Each row of a before or after table is a point. One or more steps were done to the points. Then noise was added and the rows were shuffled. The steps act on how far a point lies along the listed directions, d1 being the first. What was done? A step turns or swaps two directions, mirrors them in a line or flattens them onto one, adds a multiple of one to another, or multiplies one. Angles are multiples of 10 degrees, from the lower direction toward the higher: turns from -170 to 170, lines from 10 to 170 but not 90. Use the fewest steps. Two steps may share a direction if one is a turn and the other turns, adds or multiplies; they go together, in the order done. Otherwise the lowest direction goes first.

Directions:
(1): [-13 -52]
(2): [-52  13]
Before (8 x 2):
[[ 49  -7]
 [ -5  23]
 [-37 -57]
 [ 17   2]
 [ 71  38]
 [ 61 -40]
 [ -9  12]
 [ -4 -57]]
After (8 x 2):
[[-14 -18]
 [ -8  72]
 [-12  13]
 [ -3 -16]
 [-26  42]
 [ 47  34]
 [ 68   9]
 [-76  31]]
Steps: turn d1 and d2 by -130 degrees

Directions:
(1): [-13  -7  45  73 -11 -32]
(2): [-16 -40  29  -1 -39  67]
(3): [ -5  29  28 -41 -65 -34]
(4): [-56 -12 -63  17 -33 -12]
(5): [  8  74 -12  32 -16  42]
Before (13 x 6):
[[ 40  -1 -16   8  30  24]
 [ -7  10  26 -12 -38 -17]
 [-22  17 -11 -20 -30   8]
 [ 25 -16   6 -24  28  14]
 [  0  85 -28  47 -70  87]
 [-17 -14 -90  22  -3  26]
 [ 21 -32  13  11  16  59]
 [ 10  -5  33 -18 -11   2]
 [-33 -35   6  22   2  35]
 [ 21   6   2  26  29  38]
 [-12  15  65  -7 -23  -3]
 [ 29 -34  -9  -5  25  43]
 [-19 -19 -33 -19  35  23]]
After (13 x 6):
[[  2  78 -29  55 -58  97]
 [-21  12 -10 -18 -29  19]
 [ 24  13  -4  28  36  25]
 [-13  -4 -94  21   4  13]
 [-13   3  66  -1 -20   9]
 [ 11 -10  33 -15 -10   9]
 [-31 -35   0  29  20  30]
 [ 33 -28 -16  -3  35  34]
 [ -9   1  31  -9 -41  -3]
 [-18 -13 -38 -19  40  14]
 [ 24 -12   3 -22  29  10]
 [ 26 -28   3  20  34  50]
 [ 42   3 -20   5  32  13]]
Steps: turn d2 and d3 by -20 degrees

Directions:
(1): [ 54 -23  57 -19  67  -6  -5 -46   2 -33  34]
(2): [ -9 -80 -13   3  15 -65   6  39  13  44  36]
(3): [-48  49  15  23  14 -15 -12 -58  21  62  48]
Before (11 x 11):
[[-29 -28  -2  23  34 -51  11   9   6  62  33]
 [ 95  -9  49 -13  37  26  -8  -8 -25 -79 -20]
 [-33 -28 -19   4 -16 -20  10  33   5  23 -12]
 [ -7 -48  15  10  20 -35   5  -9  18  26  21]
 [-47 -10 -13  25 -33 -39   1  20  22  66   8]
 [-16 -19  -1   2  30 -29   3 -10  16  56  51]
 [ 48 -11  48 -33  56  -1  -4   8  -9 -28  17]
 [ 37 -37  18  -8  56 -26  13   6 -17 -36  23]
 [ 58   3  38 -33  36  32   0 -34 -12 -42 -12]
 [-28 -52 -44   1 -31 -34  12  56 -17 -11  -4]
 [-68 -14  -6  30  -4 -36  -7   1  16  53   8]]
After (11 x 11):
[[-10   2  16   2  42 -17  -1 -38  17  48  55]
 [ 69 -57   7  -4   7 -10   0  53 -21 -46 -24]
 [ 32 -36   2 -24  12  -1   6  15  -8  -7 -12]
 [ -9  -7   5  -4  -1   5   7   3   1  -7 -15]
 [-53  19  22  25  15 -12 -13 -41  14  31  10]
 [-24  30  22  18 -10  -7  -3 -27  19  35  10]
 [ 33 -34  27 -28  41 -20  -1  38  -8  -8  16]
 [  2 -33  28   7  28 -24   1 -27  16  14  22]
 [ 34 -50   8  -8  49 -33  16  21 -17 -31  19]
 [  7 -26 -14 -12 -12   0   9  24 -25 -57 -12]
 [-13   2  25  17  53 -28   6 -30   4  41  37]]
Steps: flatten d1 and d2 onto the line at 40 degrees; multiply d3 by 1.3
